Rows are points. The window is the flat piece filled in between its corners: a triangle in 3 columns, a solid with four corners in 4, and so on. A path goes straight from each point to the next, and from the last back to the first. List the points from which the path goes on through the window.

Window:
5 -16 -33 -23

38 -15 -16 -20

60 31 -21 6

-24 27 36 13
Path:
(1): -16 20 25 -25
(2): -21 -9 12 28
(3): 30 -9 -4 25
(4): 30 33 15 -37
(5): 19 20 15 -16
(6): 13 -4 6 33
(7): 4 -19 -28 -9
(8): 13 20 -18 -50
(9): 31 18 -17 -30
(10): 30 -22 -20 20
(11): 40 5 -3 27
(12): 28 45 2 -15
(13): -12 27 23 -12
(14): -8 4 22 46
(15): 9 -14 -25 11
(16): -5 7 -8 -57
Through the window after points: 7, 9, 13, 15

Window, 6 rows:
17 32 29 -2 -11 19

9 -7 -15 -9 48 -7

11 3 60 14 -14 16

5 -9 -17 -48 21 -20

-17 -9 -45 -9 19 -25

23 -27 -35 9 14 0
Path:
(1): 21 29 28 2 -11 -1
(2): 1 3 11 -12 8 48
(3): 0 -26 -27 -2 17 24
(4): 30 2 -10 0 19 -25
(5): 40 -2 -3 -7 18 -37
(6): 9 -24 -10 -17 15 38
(7): -12 -18 3 -15 8 32
(8): 14 14 0 9 6 -41
(9): 8 0 -36 -1 6 -52
(10): -16 -10 -35 -13 22 -9
(11): 9 -7 3 -1 9 40
(12): 18 15 14 11 1 -24
(13): 19 -8 -30 -8 14 -26
(14): 1 -22 -40 -13 30 -1
(15): 1 6 12 -8 2 26
(16): 37 20 31 6 -17 -20
Through the window after points: 1, 3, 7, 9

Window:
-19 -19 -23 18 -40 -5 37 -2

-1 -5 28 -27 17 34 35 -14

-11 2 19 -12 -5 3 -9 5

-1 30 9 13 10 -45 1 3

3 23 -60 10 -52 -6 -13 16

32 14 26 2 -38 -23 10 13

1 2 0 18 18 38 -9 -6

11 -9 -19 19 27 -38 -17 -7
Path:
(1): 20 15 7 5 -11 -9 -14 -21
(2): -14 2 -1 9 1 -16 -7 -46
(3): -6 6 -23 12 9 -12 24 45
(4): 15 5 28 -2 -7 -8 14 15
(5): 12 6 30 -4 -14 -19 4 -25
(6): -2 2 -18 9 -9 -18 -7 -35
(7): -3 -8 -11 9 12 -2 11 37
(8): 5 -6 5 -3 32 -4 14 29
(9): 5 -2 17 13 10 -24 -1 -31
(10): 3 6 9 -6 -12 -13 2 -18
(11): 2 1 6 -4 -7 -14 8 24
(12): 14 14 -2 0 -5 -7 0 35
Through the window after points: none

Window:
-8 39 -44 -35 21 19 -11 -27

-27 11 -1 -3 -15 44 36 -2

-5 13 -30 -8 -33 20 -49 -15

51 -4 -17 -22 -29 -31 16 -11

-31 -14 1 -9 41 -2 47 32

-4 -18 -14 1 8 60 -28 22

36 -12 23 -7 16 -19 -12 4

8 -53 30 -34 -7 5 16 22
Path:
(1): 2 23 4 -22 -14 11 22 11
(2): -17 -32 -17 -2 0 14 31 -35
(3): 9 -19 -11 -8 1 3 -6 -20
(4): 24 18 -4 -22 -16 6 -7 33
(5): 7 24 -21 -26 -16 14 -33 17
(6): -10 0 -29 -4 -11 17 -20 -38
(7): -9 -16 -18 -9 11 1 21 -31
(8): 5 33 8 -32 4 -15 7 28
(9): 19 9 13 -19 2 2 -5 40
(10): 9 -26 11 -13 5 3 9 -8
(11): -16 -35 -3 -1 8 0 11 -27
(12): 11 24 -7 -43 -9 26 4 36
(13): 13 -1 -5 -24 8 2 -10 19
(14): 3 -33 -21 5 22 1 4 -31
(15): -6 -29 -10 -7 12 10 32 -22
(16): 10 17 9 -33 1 21 11 31
Through the window after points: 3, 5, 9, 11

Window, 9 rows:
38 -14 32 -7 25 24 15 6 5

33 11 7 14 14 21 12 21 -3

-60 5 -2 13 7 9 8 2 -7

-24 23 -6 15 6 -9 31 -9 3

20 16 10 -20 4 -4 -20 -17 -15

28 -13 34 6 13 -6 -5 12 -9

17 -4 9 24 4 18 8 -7 11

-18 3 -19 4 -4 -2 18 9 16

26 15 19 -26 -30 -3 -4 -16 -28
Path:
(1): -11 -11 -5 15 12 8 15 -4 -19
(2): 12 -6 -11 -5 7 6 19 -11 -21
(3): 2 28 14 -4 -13 8 -2 0 13
(4): 5 21 33 4 -2 0 -4 8 8
(5): 8 -5 4 1 12 -2 4 -6 -14
(6): 15 -8 5 1 13 9 15 3 -7
(7): 9 5 19 -5 2 11 9 6 23
(8): 3 23 22 5 -3 4 15 11 29
(9): 2 -4 -8 3 12 3 7 -4 -17
(10): 41 -10 3 -6 20 6 4 -16 -34
(11): 11 12 24 -14 -8 1 -19 1 4
(12): -18 14 18 4 5 6 -1 12 5
Through the window after points: 4, 6, 8, 12

Window:
22 -4 0 16 -24 34 -19 30 23 -11 18

-3 4 17 18 29 18 3 15 35 -14 14

15 -1 36 -8 -19 11 -26 32 21 -7 6

18 8 6 -1 -3 3 17 24 22 -1 -8

5 4 12 -2 14 36 13 -5 28 14 4

3 2 13 -35 3 31 10 11 -24 -14 -13

21 38 -13 1 16 -1 2 -1 -10 21 8

-13 20 -7 -60 -18 19 -20 11 -17 0 -15

12 -40 -22 13 19 19 -1 -2 -8 0 18

-18 5 -4 -8 -16 16 -12 18 -18 13 16

15 17 -1 1 -6 -20 10 -20 -24 -17 -12
Path:
(1): 5 2 0 -10 0 14 -3 13 7 -1 16
(2): 17 5 4 -15 -18 13 12 6 9 -12 40
(3): 7 2 17 -6 -4 15 -13 21 2 -5 -13
(4): 9 1 1 8 -2 18 -15 12 9 7 -9
(5): 12 7 10 -9 4 7 14 8 16 -12 41
(6): 8 11 10 -32 -6 10 10 14 4 -6 24
(7): 0 9 13 -12 6 12 -8 8 -5 5 -16
(8): -3 3 -3 7 10 10 -25 7 -13 9 -29
(9): 11 9 2 -12 -3 9 6 11 -5 -10 15
(10): 18 22 7 -29 -17 10 2 7 8 -10 27
(11): -3 18 13 5 -3 8 -10 17 -5 4 -29
(12): 3 2 5 4 -1 21 -12 15 -4 6 -5
(13): -3 0 4 -26 -15 3 1 14 4 -4 40
(14): 14 5 5 -24 -15 15 6 10 4 -4 30
(15): 0 5 5 1 2 27 -14 15 15 0 -12
(16): 6 3 1 -1 2 28 -11 19 -1 9 -9
Through the window after points: 2, 12, 14

Window (11 x 11):
11 -6 60 -26 -16 25 -5 5 -11 -24 13

-17 -5 48 -16 23 37 31 9 -17 -14 10

3 -29 27 -11 27 35 27 -38 -11 37 -22

11 21 -7 34 -1 -37 -2 -7 -9 -12 -11

-44 -19 -28 -1 -17 -5 1 -16 -4 -24 13

16 -5 4 16 12 4 -9 42 4 16 -6

29 -4 -23 1 29 -1 1 -7 -7 13 1

-27 15 -1 -16 11 3 -33 24 -5 -32 -7

12 -14 2 -17 -7 -29 -1 15 -4 -26 -15

0 14 -22 8 -21 -26 24 2 52 4 6

13 7 16 -24 -8 -17 -1 11 -27 11 -2
Path:
(1): 2 -9 5 5 17 -12 -1 -2 -2 4 5
(2): 14 -19 26 -13 20 -9 0 -6 -10 17 5
(3): 4 8 -13 0 7 19 0 3 -19 -12 -12
(4): 25 5 0 6 -1 -1 20 4 0 3 -11
(5): -4 -18 5 0 15 -18 -1 -26 -1 19 15
(6): -20 4 29 -7 13 -32 -5 -20 0 -16 9
(7): 10 6 -9 3 -10 5 14 2 -11 -10 -11
(8): 6 21 4 -17 -13 36 14 8 -32 -25 -3
(9): 13 -7 37 -7 14 -6 -3 10 1 4 -3
(10): -20 -24 13 -19 21 -19 -11 -15 9 10 12
(11): -5 2 1 -1 -4 7 1 11 -22 -20 -5
(12): 26 21 4 1 -7 14 10 4 -13 -7 -17
(13): -18 -23 32 -1 5 -34 -18 -5 -2 -14 25
(14): -3 3 0 -1 17 -13 -8 6 3 -4 6
(15): 13 2 -13 -8 -11 2 5 13 -5 -13 -5
(16): 11 12 -8 -7 -12 27 16 0 -17 -13 -18
Through the window after points: 12, 16

Window:
10 -39 -6 45 34 -16 -18 10 -7 -1 12 20

-12 -34 3 21 9 0 24 25 3 -8 1 16

24 34 24 -27 6 -9 2 4 -20 41 -17 -27

-18 -16 19 23 -6 -14 -28 18 0 18 19 1

-30 25 6 -12 21 12 27 -25 -41 -45 17 2

6 30 20 -23 10 -1 -10 -25 28 24 -10 -9

-7 6 -21 -42 -15 -2 6 -28 -24 -13 36 21

-8 -14 -8 7 1 1 -29 3 -3 15 -30 -6

10 -34 2 21 2 -24 -37 37 12 -29 4 16

-27 8 -16 -60 26 17 -3 3 -24 -10 44 13

24 40 -5 -24 -13 29 -17 -8 11 27 12 -36

-7 -21 -29 38 8 -46 -28 40 23 9 5 1
Path:
(1): -4 15 -16 5 18 25 -30 23 -16 11 19 48
(2): -11 24 -11 -10 9 26 -23 9 -5 10 12 21
(3): 23 -18 3 -9 -14 -21 -4 -13 7 15 -12 -58
(4): -3 -6 11 -17 7 -3 -5 1 0 1 8 -15
(5): -4 22 -15 4 -7 -1 -11 14 4 10 1 23
(6): 1 18 -1 5 0 -4 -17 15 0 21 1 13
(7): 5 -6 -8 -9 11 -18 -9 9 2 8 9 -29
(8): -11 -17 19 -10 18 -24 -8 -21 -8 -8 17 -45
(9): -8 14 2 8 -2 5 -8 19 -9 10 5 26
(10): 3 13 -8 32 0 18 -29 26 5 -1 1 41
(11): 2 -24 -4 4 5 -32 -20 21 9 -4 9 -13
(12): 5 -18 -1 -5 4 -16 -15 8 5 8 11 -7
(13): -5 6 -11 15 5 11 -22 14 -1 13 0 29
(14): -15 26 3 -3 12 5 6 -9 -24 -16 7 12
(15): -12 -3 4 -20 17 2 16 -12 -21 -23 19 -26
(16): 3 -19 2 -3 5 -16 -6 7 8 4 5 -16
Through the window after points: 2, 6, 8, 10, 14

Window (14 x 14):
9 -11 -30 -3 -15 -25 40 -41 4 17 19 -33 -14 9

-1 -1 8 4 15 -42 -16 -46 -3 4 24 4 -2 -17

-21 19 -5 -11 19 23 21 39 5 18 26 -36 -3 -13

-5 -9 8 1 -7 -3 -24 17 -27 -20 15 36 -30 10

15 25 -25 2 -3 1 -41 8 -23 11 6 20 -17 8

-7 -34 -34 15 30 -29 25 -25 2 23 14 -9 44 3

-27 1 -18 0 6 39 9 11 9 1 -8 -29 -9 -28

34 7 5 20 7 -22 4 -11 -27 -13 5 30 -18 -19

-11 -5 4 6 -4 -27 -11 0 -60 17 -6 40 -11 -18

-32 37 -14 -15 10 20 21 24 31 7 -16 -23 3 13

-32 28 -37 -14 5 6 28 30 3 -28 9 -48 -1 -24

6 -4 -14 -29 12 -11 -17 21 -13 6 -7 30 -32 -15

12 -9 9 -21 -10 -1 -25 28 -30 5 -18 5 9 -2

-7 24 -21 -3 -32 7 -10 45 29 12 4 3 -8 -11
Path:
(1): -12 4 -11 1 3 -8 6 19 -3 -1 5 -16 -18 -8
(2): -8 -12 -3 27 8 -14 -18 16 -2 24 -3 -1 -15 -7
(3): 15 4 -18 -35 -6 -9 18 -14 -38 -12 24 9 11 -13
(4): 27 0 -39 -41 -36 -5 9 -30 4 10 32 4 28 -7
(5): -26 -7 0 31 38 -22 8 6 -14 4 -6 -11 -15 -9
(6): -3 1 0 17 16 -39 -13 17 -23 34 2 -35 -30 9
(7): -1 4 -18 -29 -8 24 -6 5 -11 -17 0 50 2 -26
(8): -6 5 -12 -32 -13 23 21 -7 -8 3 6 15 32 -16
Through the window after points: 4, 6

Window, 14 rows:
-25 14 -11 24 23 -6 55 -60 -16 13 2 7 28 -14

12 52 -11 14 -17 -14 -11 38 -25 43 2 -2 4 -14

14 25 45 16 26 -25 -28 -12 -7 -8 19 -41 47 -8

10 12 12 -20 -14 -23 24 0 -17 -10 35 8 4 -12

-2 5 -13 -25 38 -21 -10 -13 8 -9 -26 -53 55 -17

-5 58 -14 -18 -6 17 -24 32 14 -2 22 -43 13 -2

12 -8 -3 -16 19 20 -33 15 -31 11 9 15 -28 -20

-29 21 17 -30 13 -7 -6 -27 -26 14 21 21 -14 -17

-42 8 8 16 8 3 -22 11 37 -3 10 18 7 -30

-34 19 -23 24 17 -19 3 0 -22 -3 32 -1 13 -29

19 21 -15 11 -11 -47 -13 0 47 -40 26 -19 -21 -12

41 26 6 20 -20 -50 0 20 -25 -59 -5 -17 -30 -6

0 8 -22 26 -25 -19 -36 3 -2 -29 11 24 -7 -9

-25 -19 -17 -35 -26 17 -24 12 17 32 -10 -34 -27 -10
Path:
(1): 13 21 6 2 -1 -15 -8 -17 -4 -26 -6 -25 18 -49
(2): -3 10 -14 -7 21 -32 -8 14 1 -8 3 -24 10 18
(3): 2 14 9 20 26 -34 -5 -1 -8 -23 22 -9 12 29
(4): 2 21 11 6 -2 -10 -18 -10 -6 -1 7 -16 18 -33
(5): -1 34 -5 5 -8 -12 -12 -15 -2 -8 7 -8 7 -48
(6): -5 16 -3 18 27 -29 8 22 -13 -8 34 9 6 39
(7): 0 18 0 -4 11 -24 -12 16 -15 12 9 -6 0 22
(8): 13 34 -7 7 -20 -7 -5 -2 -11 1 7 -18 5 -48
(9): 12 27 -5 1 -29 -10 -21 -1 24 2 16 -16 0 -60
(10): -8 15 -10 -4 7 -15 -9 6 8 -12 13 -21 -5 10
(11): -21 13 1 6 38 -28 -2 6 -10 -4 20 -23 9 39
(12): -2 24 -2 -3 -8 -16 -5 -10 4 -9 2 -12 21 -38
(13): 6 23 -4 -5 -14 -6 -22 -12 -14 -13 14 -10 6 -46
(14): -7 7 -7 17 10 -27 -9 16 9 -12 9 2 9 28
(15): -8 20 -1 4 12 -14 14 -6 -8 5 16 -8 6 4
(16): -3 20 -5 0 -9 -7 9 -22 -5 -9 11 0 21 -43
Through the window after points: 1, 3, 9, 13, 15

Window (14 x 14):
7 25 -4 13 -28 12 12 -5 -13 5 -35 -12 -16 18

-37 12 4 -19 -16 26 8 -5 -8 -24 23 31 7 6

20 -5 6 11 2 -8 -12 -18 -22 31 -19 -6 3 -13

14 -16 22 -6 -4 -5 9 6 -12 27 -16 -27 -2 9

-11 60 12 -25 -46 8 19 -11 8 -4 -10 34 0 20

-9 -15 5 6 14 -17 -4 6 5 12 -20 -10 -2 -25

21 1 7 11 12 -24 -20 1 -5 -2 -12 -15 8 6

15 -10 -7 -8 1 4 -28 -1 19 7 3 1 -10 -9

9 25 -2 -25 -5 11 -20 33 -15 -7 13 6 -3 -28

14 9 -15 -18 27 -3 -3 16 -10 7 7 10 -16 -8

-12 51 -5 -3 -44 -6 10 -6 1 5 21 9 -14 11

4 -27 13 30 -17 -15 1 6 -5 22 -25 15 2 15

-5 -1 25 22 19 7 -17 7 7 18 0 6 -5 -2

21 8 -9 4 4 8 7 12 3 12 0 -6 18 -12
Path:
(1): 18 20 7 7 -6 -6 14 -2 4 -4 13 5 -25 -10
(2): -14 33 -5 -24 -23 8 -3 4 -4 12 -12 18 15 17
(3): -10 18 -3 -9 -4 4 -6 7 1 21 -15 4 9 9
(4): 18 -1 14 6 -21 4 19 -5 -12 -6 10 18 -23 -12
(5): 19 12 17 7 -10 2 15 0 -10 4 3 4 -34 -9
(6): -13 18 -9 -1 -23 -8 -10 1 2 14 -11 -5 24 21
(7): -2 2 -3 10 -12 2 -22 9 -5 21 -30 7 18 11
(8): 13 11 11 -2 -7 -2 11 -2 -5 -3 16 5 -14 -4
(9): 4 13 13 10 -25 -3 7 -4 1 6 -1 7 -7 -1
(10): -12 10 -14 2 -13 -13 -7 8 -11 20 -4 11 1 23
(11): -10 18 -4 -8 3 -1 -20 22 -8 15 -13 -24 27 -2
(12): 18 -7 6 1 1 2 0 3 -6 8 -11 4 -10 -4
Through the window after points: 1, 5, 9

Window:
39 -26 16 -49 50 1 15 59 10 5 12 26 -2 31

9 26 -3 25 33 -3 -26 -1 12 5 0 -40 -38 -40

-11 5 -4 0 38 9 -17 -31 12 18 16 -22 -1 -15

28 -9 9 -2 37 18 3 42 34 31 -14 27 18 19

-2 -33 -27 10 33 7 2 -3 6 -13 -26 -32 -32 -29

-1 40 18 14 -7 31 12 12 -5 -22 5 15 17 22

60 -32 30 -25 36 28 37 31 16 16 8 22 7 -7

42 7 1 -13 10 -21 35 22 5 30 -8 -1 17 22

29 -4 -8 46 -10 15 -9 12 -12 -36 32 8 25 23

17 49 -25 24 -15 6 0 -10 8 -7 21 52 -11 25

10 16 23 28 -42 -8 -19 -13 10 -28 8 24 10 18

8 2 22 8 19 -17 39 37 12 16 20 41 17 8

-20 11 -13 11 -12 16 -15 1 13 35 17 -33 -32 -25

0 5 -24 23 1 8 -42 -10 -38 -9 -10 -4 -9 -39
Path:
(1): 15 2 -21 -18 19 9 4 6 14 -20 6 10 24 -6
(2): 19 5 21 19 31 10 0 27 -8 31 11 -1 -31 7
(3): 4 -14 34 14 45 -6 9 -20 -10 15 13 -3 -26 43
(4): 17 14 -18 9 -5 7 0 13 4 -12 12 13 5 -15
(5): 13 15 -2 0 -14 -6 -14 30 45 -5 -1 16 22 -26
(6): 2 7 7 29 24 42 9 -13 -37 -5 23 5 -25 34
(7): 30 8 5 2 16 25 10 -6 -31 39 -20 17 -34 35
(8): 3 -7 5 10 14 -13 -12 23 35 -26 16 -21 24 -41
Through the window after points: none
